Each wall is flat, endless, passes through zero and stands at right angles to its row. A trip goes straight from one point to another. List the walls that it crosses, first one first.

Walls:
(1): -.49; .08
(2): -.16; -.16
(3): -.24; -.14
(4): .27; -.04
(5): .42; .21
Trips:
.49; -.01 to .02; .00 -> none
.15; .31 to .34; -.47 -> 2
-.23; -.03 to -.36; .19 -> none

Walls:
(1): -.17; -.22; .10; -.33; .01; -.45; -.09; .94
(2): -.24; -.06; .29; -.43; .04; .36; -.02; -.11
(3): -.16; -.17; .09; -.35; -.05; .25; .02; -.40
(4): .22; -.04; -.06; .17; .12; .36; .24; .08
(5): -.30; -.14; -.04; .37; -.10; .21; .16; -.02
Trips:
-.11; .07; .01; -.22; -.33; .07; .19; .22 to .09; .38; .01; -.37; -.50; -.11; -.10; .06 -> 5
.21; -.07; .01; -.46; -.15; -.15; -.02; -.17 to .17; .36; -.06; .61; .06; -.21; .44; -.09 -> 1, 2, 3, 4, 5
-.24; -.02; .12; .01; -.17; -.39; .34; .25 to -.05; -.05; .44; -.12; -.01; .24; .25; .28 -> 2, 4, 3
.03; -.09; -.29; -.07; -.06; -.09; .05; .51 to -.17; -.10; -.13; .36; -.15; .68; -.25; .14 -> 5, 2, 1, 3

Walls:
(1): -.14; -.05; .17; .37; .44; -.17; .66; .06; .06; .51; -.06; .56; -.05; .17; -.24; -.17; -.14; .39
(2): -.16; .13; .21; .24; .08; .09; .28; .34; -.16; -.19; -.12; .37; -.49; -.04; .13; .04; -.94; .01
(3): -.25; -.30; .43; -.11; -.14; -.03; .29; -.03; -.21; -.46; .13; -.10; -.09; .01; .09; -.03; .45; .02
(4): .04; -.09; .37; .39; .48; .53; .01; .21; -.19; .40; .02; -.17; .22; -.50; .10; -.14; -.15; -.16
(5): -.09; -.14; -.15; -.32; -.45; -.21; -.31; .01; .49; .04; -.73; -.41; -.82; -.17; .26; .35; .04; .19
(6): .52; -.04; .08; .18; -.21; .56; .30; .03; .66; .35; .04; .01; -.10; -.21; -.08; -.23; -.38; -.14
(7): .42; .53; -.33; .73; -.11; -.17; -.56; .05; -.02; .75; .27; .26; -.67; .35; -.22; -.53; -.29; -.26
Trips:
-.16; .00; .50; .49; .30; -.68; -.78; .25; .50; .25; -.27; .64; .19; .04; -.13; .18; .28; .46 to -.19; .69; .45; .46; -.41; -.57; -.15; -.03; .24; .58; -.21; .54; -.19; .19; -.44; .20; .51; .06 -> none
-.42; .57; .04; .36; .13; -.11; .01; -.09; .14; -.29; -.33; -.40; .35; .55; .06; -.08; .25; -.32 to -.04; -.05; -.53; -.26; -.28; -.12; .23; .03; -.26; -.09; -.20; -.65; -.28; -.25; -.25; .13; .47; .24 -> 5
.29; -.28; -.13; .74; .24; .15; .08; -.53; -.06; -.33; .57; .28; .54; -.36; -.18; .15; .11; -.05 to -.21; .23; -.18; .34; -.22; .02; -.27; .20; -.15; .00; .36; .30; -.06; -.35; .53; .20; -.15; .22 -> 7, 3, 2, 6, 1
-.09; -.69; -.46; -.07; .19; .86; -.33; -.34; .43; .27; -.63; -.28; -.16; .55; -.09; -.47; -.08; .14 to .05; .11; -.14; -.62; .37; .30; -.13; .52; -.01; .30; .06; .01; .33; -.20; .10; .24; .47; .29 -> 7, 6, 5
-.27; -.05; -.22; -.75; -.54; .07; -.14; .15; -.77; .07; .41; -.31; -.05; -.27; -.23; -.02; -.03; -.50 to -.11; -.11; .07; -.35; -.27; .56; -.19; -.41; -.13; -.15; -.38; .08; -.73; .58; -.17; -.12; .47; .16 -> 5, 7

Walls:
(1): -.06; -.11; .06; -.26; -.07; -.38; -.64; -.09; -.55; -.62; .22; .47; .52; .31; -.09; -.32; .31; -.32; .25; -.44; .69; -.15; .02; -.09; .11; -.75; .47; .13; -.01; -.26; -.13; -.18; -.61; .35; .11; -.53; .19; -.68; .03; -.09; -.38; -.89; .08; -.19; -.21; .15; .35; -.37
(2): -.30; -.65; .32; -.22; -.10; -.14; -.58; .29; .25; -.89; -.04; -.13; .13; .56; .52; -.28; .39; .06; -.43; -.18; -.07; -.18; -.67; -.36; .14; -.14; -.32; .21; .12; -.16; -.03; -.27; -.12; -.28; .08; .20; -.19; .16; .26; .09; .08; .18; -.22; -.24; .34; -.19; -.21; -.04
(3): .54; .14; .30; -.47; -.11; .44; -.59; -.32; .54; .32; -.09; -.10; .10; -.11; .21; -.31; .31; .27; -.38; -.16; -.13; -.59; -.32; -.12; -.46; -.34; -.30; .01; .25; -.17; .37; .29; -.45; .25; .18; .07; -.29; .33; .81; .46; .20; -.36; -.50; -.04; .40; .51; .03; -.06
(4): .13; .24; -.18; -.01; -.35; .28; -.08; -.01; -.57; -.03; -.25; .26; -.79; .48; -.04; .17; -.03; -.69; -.24; -.26; -.11; -.43; .59; .01; .21; .45; -.70; -.33; -.06; -.26; .07; -.70; -.17; .25; .32; -.52; -.15; -.26; .24; .49; .06; -.05; .11; -.10; .02; -.48; .25; .81
(5): -.08; -.86; -.01; -.07; .08; .12; -.76; -.01; .39; .01; .23; .21; .30; -.11; .28; .29; .30; .06; -.33; -.80; .65; -.17; .29; -.64; .40; -.19; -.03; -.80; -.09; -.06; -.61; -.31; .89; .28; -.41; .15; -.30; .14; .14; -.17; .12; -.22; .26; -.06; .14; -.79; .54; -.38
Trips:
.50; -.43; -.27; .00; .00; -.02; -.26; .54; .04; -.49; -.16; .28; .50; .50; -.05; .29; .59; .04; .38; -.01; .93; .05; .10; -.62; -.17; .32; -.06; -.13; .21; -.28; .17; .26; -.47; .82; -.23; .14; -.10; -.54; .53; -.01; .09; -.11; .06; .28; .14; .19; -.26; .18 to .32; -.20; .00; .33; .11; -.31; .36; .00; -.32; -.16; .44; .63; .17; -.38; .47; .06; .08; .13; .40; -.27; .81; .13; -.10; .56; .12; .16; .05; -.13; .14; .11; -.18; -.25; .48; -.19; .35; -.42; -.26; -.77; -.21; .24; -.42; .44; .94; -.82; .40; .37; .13; -.38 -> 3, 2, 4
-.57; .44; .43; -.54; .61; -.01; -.24; .29; -.19; -.17; -.34; -.19; .49; -.13; -.18; .23; .00; -.31; .03; -.05; -.32; .70; -.07; -.50; .14; -.24; .07; .21; -.72; -.60; .37; .94; .24; .30; .12; .04; -.54; .51; -.01; -.02; -.17; -.04; -.91; -.03; .15; .51; -.72; -.29 to .35; .58; .42; .23; -.22; .42; -.51; -.28; -.49; .26; -.11; -.01; .34; .47; .18; -.44; .57; -.09; -.24; .21; .11; .60; .06; .14; -.36; -.31; -.51; .34; -.03; -.20; -.22; -.03; -.15; .13; -.04; -.32; .62; .13; .88; -.15; -.35; -.48; .30; .00; .39; .09; .35; .31 -> 1, 4
-.38; -.13; -.46; .10; -.10; -.13; -.58; .49; .10; .19; .06; .04; .27; -.29; .24; -.08; -.26; -.65; -.08; .00; -.75; -.09; -.31; -.33; .23; -.47; .30; -.46; -.18; .03; -.63; .06; -.07; .07; .22; -.57; .14; .07; .44; .23; .06; -.33; -.12; .67; -.77; .08; .14; -.02 to .14; -.07; -.13; .12; -.11; .07; .23; -.26; -.40; .00; -.77; .42; -.17; .01; -.01; -.74; -.25; .07; .22; -.32; -.45; .49; -.19; .12; .02; -.34; .40; -.26; -.13; -.66; .37; .20; .58; .31; .38; -.15; -.21; -.47; .18; -.21; .26; .37; .72; .06; .16; .35; .00; -.23 -> 2, 3, 5
-.32; .62; .14; .12; .11; -.65; -.23; .11; .17; -.33; .13; -.16; -.16; -.27; .01; .02; .41; -.07; .35; .53; .14; -.16; .57; -.16; -.23; -.06; .42; .34; -.02; -.38; .18; -.20; -.21; -.52; -.26; .10; -.21; -.16; .21; -.42; .23; -.06; .71; .09; .14; -.34; .24; -.07 to -.15; .34; -.21; -.22; .24; .70; -.31; .72; .34; .41; -.55; .19; -.36; .07; .50; -.17; -.76; -.03; .28; .55; -.39; -.37; -.24; -.62; -.57; .49; .18; -.64; .19; -.05; .52; .01; .34; .30; .05; -.09; .23; .36; -.40; -.05; -.53; -.16; .02; -.94; .74; .26; .09; -.18 -> 1, 3, 4
